Rows are points. Each copy is the shape, with its points in the same order, turned, moved and blurred by noise. Say if it was mirrored as well.

Shape (9 x 3)
[[ 0.25  0.14 -0.41]
 [-0.10  0.34 -0.29]
 [ 0.34  0.24 -0.30]
 [ 0.01 -0.35  0.41]
 [ 0.02  0.08 -0.34]
 [-0.25  0.37  0.19]
 [-0.53  0.44 -0.24]
 [-0.52 -0.31  0.27]
 [ 0.05 -0.31  0.21]]
Copy 1 (9 x 3)
[[-0.44 -0.31  0.25]
 [-0.41 -0.26 -0.19]
 [-0.48 -0.19  0.27]
 [ 0.37  0.34  0.16]
 [-0.25 -0.35  0.06]
 [-0.18  0.17 -0.42]
 [-0.30 -0.32 -0.61]
 [ 0.53  0.02 -0.32]
 [ 0.28  0.13  0.15]]
Copy 1 is: mirrored
Copy 2 (9 x 3)
[[ 0.47  0.27  0.21]
 [ 0.23 -0.03  0.39]
 [ 0.34  0.39  0.25]
 [-0.09 -0.04 -0.54]
 [ 0.41  0.05  0.17]
 [-0.22 -0.16  0.24]
 [ 0.11 -0.44  0.52]
 [-0.02 -0.56 -0.36]
 [ 0.07  0.00 -0.42]]
Copy 2 is: mirrored
Copy 3 (9 x 3)
[[ 0.08  0.07  0.48]
 [-0.25  0.02  0.20]
 [ 0.08  0.25  0.41]
 [ 0.50 -0.01 -0.44]
 [ 0.02 -0.07  0.28]
 [-0.28  0.19 -0.24]
 [-0.56 -0.16  0.00]
 [ 0.10 -0.40 -0.57]
 [ 0.46 -0.03 -0.26]]
Copy 3 is: mirrored
Copy 4 (9 x 3)
[[ 0.13  0.34  0.42]
 [ 0.08 -0.08  0.41]
 [-0.01  0.36  0.42]
 [ 0.03  0.14 -0.53]
 [ 0.25  0.16  0.32]
 [-0.19 -0.31  0.10]
 [ 0.16 -0.53  0.36]
 [ 0.28 -0.31 -0.48]
 [ 0.09  0.19 -0.37]]
Copy 4 is: mirrored

Shape (8 x 4)
[[-0.12  0.42 -0.05  0.20]
 [-0.24  0.70  0.09  0.21]
 [-0.08  0.00 -0.31 -0.41]
 [-0.14 -0.24  0.40  0.08]
 [ 0.26  0.19  0.64  0.33]
 [-0.27 -0.38  0.03  0.34]
 [ 0.39  0.29 -0.06  0.00]
 [-0.40 -0.02 -0.09 -0.19]]
Copy 1 (8 x 4)
[[ 0.25  0.28  0.33  0.20]
 [ 0.38  0.21  0.62  0.26]
 [ 0.49 -0.06 -0.11 -0.31]
 [-0.33 -0.26  0.10 -0.06]
 [-0.23 -0.16  0.24  0.61]
 [-0.38  0.15  0.07 -0.29]
 [ 0.36  0.03 -0.13  0.44]
 [ 0.26 -0.08  0.18 -0.36]]
Copy 1 is: only turned
Copy 2 (8 x 4)
[[ 0.21 -0.08 -0.05  0.50]
 [ 0.46  0.01  0.04  0.67]
 [ 0.15  0.02 -0.33 -0.23]
 [-0.23  0.24  0.40  0.07]
 [ 0.02 -0.20  0.75  0.39]
 [-0.51  0.25  0.05  0.25]
 [ 0.16 -0.47  0.08  0.10]
 [ 0.07  0.34 -0.20  0.01]]
Copy 2 is: only turned
Copy 3 (8 x 4)
[[ 0.11  0.15 -0.48  0.31]
 [ 0.29  0.32 -0.61  0.42]
 [-0.20  0.19  0.29  0.15]
 [ 0.55 -0.04  0.02 -0.13]
 [ 0.76 -0.31 -0.29  0.30]
 [ 0.28 -0.02 -0.27 -0.48]
 [ 0.06 -0.25 -0.15  0.46]
 [ 0.08  0.39  0.07 -0.10]]
Copy 3 is: mirrored
Copy 4 (8 x 4)
[[-0.01 -0.42  0.09  0.28]
 [-0.02 -0.69 -0.06  0.51]
 [ 0.32  0.00  0.00 -0.26]
 [-0.44  0.25 -0.02  0.19]
 [-0.82 -0.30  0.07  0.29]
 [-0.06  0.37  0.31  0.38]
 [-0.27 -0.37  0.22 -0.23]
 [ 0.25  0.11 -0.14  0.18]]
Copy 4 is: mirrored

Shape (11 x 6)
[[ 0.41 -0.19 -0.10  0.22 -0.02 -0.30]
 [-0.05  0.13 -0.47 -0.36  0.40  0.54]
 [ 0.48 -0.03 -0.17  0.06 -0.01  0.26]
 [-0.13 -0.03 -0.24  0.51  0.14 -0.50]
 [-0.32  0.06 -0.09  0.57  0.25 -0.29]
 [ 0.23 -0.32 -0.22 -0.06 -0.08 -0.33]
 [ 0.43 -0.11 -0.35  0.41 -0.30 -0.27]
 [-0.03 -0.12  0.17  0.46  0.07 -0.27]
 [-0.16  0.43 -0.22 -0.39  0.37  0.14]
 [ 0.21 -0.39 -0.21  0.28  0.04 -0.26]
 [ 0.44  0.17 -0.38 -0.11  0.52  0.20]]
Copy 1 (11 x 6)
[[ 0.24 -0.07 -0.05 -0.18 -0.52  0.35]
 [ 0.04 -0.17  0.61 -0.47  0.67  0.22]
 [-0.09 -0.25 -0.02 -0.55 -0.17  0.38]
 [ 0.40 -0.37  0.07  0.33 -0.42  0.12]
 [ 0.14 -0.33  0.10  0.57 -0.17  0.06]
 [ 0.46  0.03 -0.15 -0.35 -0.31  0.26]
 [ 0.34 -0.39 -0.21 -0.40 -0.65  0.09]
 [ 0.10 -0.16 -0.19  0.27 -0.36  0.26]
 [ 0.00  0.18  0.70 -0.14  0.35  0.06]
 [ 0.42 -0.29 -0.16 -0.10 -0.35  0.36]
 [-0.03 -0.19  0.58 -0.50  0.02  0.54]]
Copy 1 is: mirrored
Copy 2 (11 x 6)
[[-0.15  0.05  0.05  0.00 -0.48 -0.31]
 [ 0.14 -0.53 -0.58  0.24  0.36 -0.28]
 [-0.10  0.02 -0.44  0.18 -0.22 -0.50]
 [ 0.19  0.02  0.54  0.10 -0.15 -0.21]
 [ 0.23  0.06  0.51  0.35  0.01 -0.12]
 [-0.02 -0.08 -0.11 -0.19 -0.42 -0.10]
 [ 0.12  0.17  0.08 -0.14 -0.51 -0.58]
 [-0.02  0.26  0.27  0.30 -0.27 -0.06]
 [-0.14 -0.33 -0.27  0.06  0.61 -0.16]
 [ 0.10 -0.05  0.06  0.10 -0.50 -0.18]
 [-0.25 -0.53 -0.27  0.22  0.04 -0.54]]
Copy 2 is: mirrored
Copy 3 (11 x 6)
[[ 0.32  0.19 -0.23 -0.31  0.27 -0.04]
 [ 0.12  0.07  0.91  0.15 -0.11  0.02]
 [ 0.15  0.38  0.25 -0.26  0.17  0.29]
 [ 0.23 -0.33 -0.18 -0.37  0.00 -0.32]
 [ 0.18 -0.44 -0.16 -0.31 -0.29 -0.24]
 [ 0.30  0.16 -0.20 -0.01  0.39 -0.14]
 [ 0.12  0.10 -0.17 -0.56  0.45  0.05]
 [ 0.22 -0.16 -0.36 -0.24 -0.18  0.02]
 [-0.08  0.12  0.60  0.15 -0.27 -0.35]
 [ 0.41 -0.02 -0.16 -0.23  0.29  0.03]
 [ 0.38  0.44  0.62 -0.25 -0.02 -0.13]]
Copy 3 is: mirrored
Copy 4 (11 x 6)
[[ 0.32 -0.04 -0.42  0.02  0.10  0.33]
 [ 0.21 -0.02  0.52  0.49  0.67 -0.16]
 [ 0.28 -0.29  0.04 -0.08  0.32  0.13]
 [ 0.18 -0.01 -0.61  0.64 -0.07  0.20]
 [ 0.16 -0.08 -0.49  0.72 -0.18 -0.10]
 [ 0.18  0.26 -0.35  0.05  0.28  0.33]
 [ 0.04 -0.28 -0.52  0.05  0.19  0.49]
 [ 0.23 -0.01 -0.49  0.26 -0.24 -0.04]
 [ 0.25  0.16  0.54  0.65  0.19  0.06]
 [ 0.26  0.04 -0.57  0.13  0.25  0.14]
 [ 0.63 -0.21  0.25  0.35  0.50  0.17]]
Copy 4 is: only turned

Shape (10 x 6)
[[ 0.38  0.21 -0.18  0.34 -0.64  0.52]
 [ 0.05 -0.12  0.34 -0.37 -0.44  0.02]
 [-0.33  0.27 -0.22  0.00  0.08 -0.03]
 [ 0.56 -0.47  0.14  0.19  0.14  0.00]
 [ 0.41  0.17 -0.27  0.01 -0.25 -0.34]
 [-0.22 -0.18  0.11 -0.15 -0.17  0.53]
 [-0.26  0.41  0.00  0.07  0.05  0.07]
 [ 0.09 -0.32 -0.07 -0.05 -0.22 -0.39]
 [-0.26 -0.26  0.43  0.51  0.36  0.11]
 [-0.22 -0.43  0.54 -0.13  0.15 -0.30]]
Copy 1 (10 x 6)
[[ 0.47 -0.35 -0.56  0.33  0.90  0.13]
 [ 0.50 -0.14 -0.39 -0.51  0.18 -0.03]
 [-0.06  0.11  0.16 -0.06  0.35  0.13]
 [ 0.44 -0.42 -0.37  0.27 -0.16 -0.46]
 [-0.18 -0.09 -0.58  0.05  0.34 -0.21]
 [ 0.73 -0.13  0.02 -0.05  0.21  0.26]
 [ 0.12  0.07  0.23 -0.07  0.56 -0.02]
 [-0.02 -0.32 -0.44 -0.17 -0.08 -0.06]
 [ 0.47 -0.57  0.51  0.07  0.08 -0.29]
 [ 0.41 -0.38  0.12 -0.50 -0.35 -0.27]]
Copy 1 is: mirrored
Copy 2 (10 x 6)
[[-0.64 -0.26 -0.39  0.27 -0.43  0.37]
 [-0.06 -0.51  0.36  0.12  0.13  0.24]
 [ 0.03  0.04 -0.16  0.37  0.10 -0.38]
 [-0.25  0.05 -0.11 -0.57  0.17  0.39]
 [ 0.01 -0.12 -0.48  0.22  0.33  0.34]
 [-0.28 -0.34  0.24 -0.02 -0.21 -0.22]
 [ 0.00  0.16 -0.02  0.44 -0.10 -0.21]
 [-0.20 -0.20 -0.08 -0.02  0.60  0.14]
 [-0.40  0.58  0.42 -0.19  0.05 -0.18]
 [-0.01  0.09  0.61 -0.19  0.47 -0.02]]
Copy 2 is: only turned
Copy 3 (10 x 6)
[[ 0.38 -0.40  0.24 -0.11 -0.21  0.73]
 [-0.39 -0.52  0.08  0.04  0.05  0.00]
 [ 0.01  0.22  0.39 -0.18 -0.26 -0.22]
 [ 0.10  0.06 -0.44  0.41  0.25  0.21]
 [ 0.14 -0.13  0.25  0.53 -0.34  0.06]
 [-0.03 -0.26 -0.02 -0.50  0.13  0.02]
 [-0.15  0.23  0.36 -0.25 -0.30  0.04]
 [-0.01 -0.17  0.19  0.44  0.18 -0.22]
 [-0.21  0.57 -0.02 -0.19  0.48  0.18]
 [-0.56  0.10 -0.05  0.14  0.46 -0.28]]
Copy 3 is: mirrored

Shape (14 x 8)
[[ 0.00  0.28 -0.12 -0.17 -0.30 -0.33 -0.17  0.04]
 [ 0.09 -0.76  0.55 -0.05 -0.04  0.04 -0.43 -0.27]
 [-0.14  0.00 -0.32  0.35 -0.45  0.46  0.58 -0.71]
 [-0.17 -0.43  0.09  0.32  0.10  0.09 -0.03 -0.07]
 [-0.07 -0.28 -0.13  0.11  0.17 -0.37 -0.09  0.26]
 [ 0.11  0.35 -0.24 -0.24  0.80 -0.05 -0.12 -0.20]
 [ 0.43 -0.53  0.18  0.02 -0.26 -0.17  0.23  0.00]
 [-0.44 -0.15 -0.51  0.13  0.13  0.49 -0.51  0.05]
 [-0.04  0.32  0.25  0.39 -0.07  0.25  0.10  0.11]
 [-0.16 -0.02  0.44 -0.53 -0.71 -0.05  0.35  0.39]
 [-0.21  0.31 -0.26 -0.29 -0.12 -0.21  0.15 -0.09]
 [-0.21  0.18  0.02 -0.27 -0.10  0.16  0.04 -0.15]
 [-0.34  0.05 -0.43  0.31 -0.05 -0.23  0.09 -0.04]
 [-0.21  0.34  0.15  0.40  0.32 -0.04 -0.03  0.54]]
Copy 1 (14 x 8)
[[-0.02 -0.20 -0.18  0.35  0.11  0.11 -0.08  0.06]
 [-0.57  0.31  0.39  0.21 -0.08 -0.25 -0.16 -0.83]
 [ 0.50  0.33  0.22 -0.34 -0.49  0.26 -0.82  0.02]
 [-0.32  0.28  0.26 -0.37 -0.01 -0.18 -0.19 -0.28]
 [-0.44  0.02 -0.03 -0.11  0.10 -0.28  0.18 -0.01]
 [ 0.12 -0.39 -0.51 -0.34  0.56 -0.31 -0.29 -0.49]
 [-0.02  0.30  0.21  0.07 -0.36 -0.19  0.30 -0.39]
 [-0.37 -0.13  0.28 -0.24  0.20 -0.59 -0.83  0.14]
 [ 0.16  0.01  0.52 -0.17  0.37  0.20 -0.18 -0.05]
 [-0.13 -0.50  0.56  0.41 -0.38  0.40  0.26 -0.15]
 [ 0.03 -0.40 -0.22  0.02 -0.01  0.19 -0.28  0.01]
 [-0.02 -0.32  0.15  0.03 -0.03  0.16 -0.44 -0.25]
 [-0.13  0.04 -0.17 -0.31 -0.01 -0.01 -0.24  0.28]
 [-0.16 -0.26  0.32 -0.43  0.70  0.06  0.08  0.08]]
Copy 1 is: mirrored
Copy 2 (14 x 8)
[[ 0.25 -0.26  0.08  0.00  0.00  0.60  0.14  0.18]
 [-0.41 -0.53 -0.28  0.25 -0.25  0.00  0.16 -0.65]
 [ 0.70 -0.04  0.18  0.67  0.05 -0.59  0.32  0.29]
 [ 0.07  0.02  0.02  0.26 -0.17 -0.05  0.06 -0.51]
 [ 0.05  0.05  0.30 -0.17 -0.03  0.39  0.04 -0.41]
 [ 0.18 -0.05  0.04 -0.49 -0.11  0.05 -0.73  0.13]
 [-0.37 -0.24  0.19  0.30  0.34  0.06  0.35 -0.22]
 [ 0.31  0.17  0.20  0.10 -0.98  0.08 -0.01 -0.11]
 [ 0.23  0.30 -0.21  0.51  0.03  0.27 -0.15  0.03]
 [-0.21  0.04 -0.42  0.08  0.28  0.47  0.89  0.32]
 [ 0.44 -0.07  0.03 -0.24  0.05  0.27  0.13  0.33]
 [ 0.25 -0.08 -0.24 -0.03 -0.14  0.09  0.11  0.28]
 [ 0.68  0.12  0.34  0.03 -0.07  0.21  0.14 -0.14]
 [ 0.22  0.63 -0.08  0.12 -0.01  0.58 -0.29 -0.27]]
Copy 2 is: only turned

Shape (11 x 8)
[[ 0.31  0.01  0.00  0.28  0.24  0.20  0.12 -0.32]
 [ 0.36  0.51 -0.20 -0.24  0.48 -0.74  0.61  0.28]
 [ 0.07  0.30  0.14 -0.63  0.15 -0.41  0.19  0.39]
 [ 0.28 -0.60  0.03  0.48  0.04  0.01 -0.14 -0.17]
 [ 0.11  0.05 -0.04  0.47  0.50 -0.28 -0.13  0.08]
 [ 0.08 -0.25  0.04 -0.09  0.47  0.25  0.07 -0.08]
 [-0.27  0.10  0.00  0.08  0.12 -0.02  0.21 -0.21]
 [ 0.08  0.40 -0.45  0.12 -0.01  0.59 -0.08 -0.03]
 [-0.04  0.12 -0.27 -0.74  0.13 -0.62  0.61  0.44]
 [ 0.17  0.08 -0.18  0.03  0.08  0.15 -0.29 -0.51]
 [-0.07  0.09 -0.51 -0.18  0.29  0.20 -0.12 -0.20]]
Copy 1 (11 x 8)
[[ 0.20 -0.09 -0.16 -0.13  0.12 -0.45 -0.27 -0.10]
 [-0.05 -0.17  0.46 -0.70  0.97  0.03 -0.05  0.27]
 [-0.16 -0.28  0.22 -0.70  0.29  0.47  0.14  0.23]
 [ 0.06 -0.09 -0.24 -0.06 -0.12 -0.72  0.26 -0.41]
 [ 0.06  0.05  0.36 -0.18  0.08 -0.63  0.15  0.26]
 [-0.10  0.09 -0.36 -0.39 -0.08 -0.27 -0.13  0.11]
 [-0.16 -0.01  0.13 -0.02  0.05 -0.06 -0.32 -0.13]
 [ 0.47  0.04 -0.25  0.39  0.09  0.12 -0.20  0.25]
 [-0.56 -0.11  0.13 -0.62  0.71  0.54  0.22  0.09]
 [ 0.10 -0.48 -0.22  0.14 -0.05 -0.34 -0.21  0.06]
 [-0.14 -0.13 -0.31  0.16  0.11 -0.05 -0.11  0.41]]
Copy 1 is: mirrored
Copy 2 (11 x 8)
[[ 0.38 -0.12 -0.12  0.04 -0.11 -0.16  0.38  0.07]
 [-0.06 -0.10  0.57 -0.12 -0.08  0.20  0.15 -0.96]
 [-0.22 -0.28  0.62  0.21  0.07 -0.08 -0.24 -0.52]
 [ 0.45  0.29  0.09  0.29  0.10  0.27  0.31  0.51]
 [ 0.27 -0.03  0.08  0.04  0.37  0.22  0.53 -0.09]
 [ 0.48 -0.05  0.17  0.11  0.23 -0.20  0.07  0.07]
 [-0.12  0.10 -0.13  0.02  0.17 -0.28  0.12 -0.09]
 [ 0.09 -0.38 -0.32 -0.48 -0.07 -0.13 -0.11  0.22]
 [-0.13  0.21  0.63 -0.08  0.09  0.01 -0.56 -0.82]
 [ 0.19 -0.29 -0.52  0.23 -0.05 -0.03  0.01  0.03]
 [ 0.31 -0.24 -0.36 -0.02  0.18 -0.09 -0.27 -0.11]]
Copy 2 is: only turned
Copy 3 (11 x 8)
[[ 0.04 -0.69 -0.04 -0.32 -0.31  0.04  0.13 -0.05]
 [-0.41  0.26 -0.35 -0.73 -0.21 -0.85  0.26  0.01]
 [-0.08  0.38 -0.19 -0.15  0.26 -0.58  0.18  0.22]
 [-0.29 -0.60  0.22  0.13 -0.33  0.38  0.25 -0.29]
 [-0.52 -0.40 -0.07 -0.17 -0.50 -0.08  0.13  0.31]
 [ 0.00 -0.44  0.36 -0.32 -0.01 -0.01  0.01  0.10]
 [ 0.06 -0.16 -0.13 -0.30 -0.25  0.12 -0.15  0.11]
 [ 0.33 -0.76 -0.23  0.03 -0.29 -0.36 -0.39  0.02]
 [-0.19  0.67  0.02 -0.35  0.16 -0.75 -0.06 -0.14]
 [-0.08 -0.78 -0.25 -0.15  0.06  0.10 -0.18 -0.04]
 [-0.11 -0.52  0.00 -0.21  0.01 -0.26 -0.51 -0.01]]
Copy 3 is: only turned
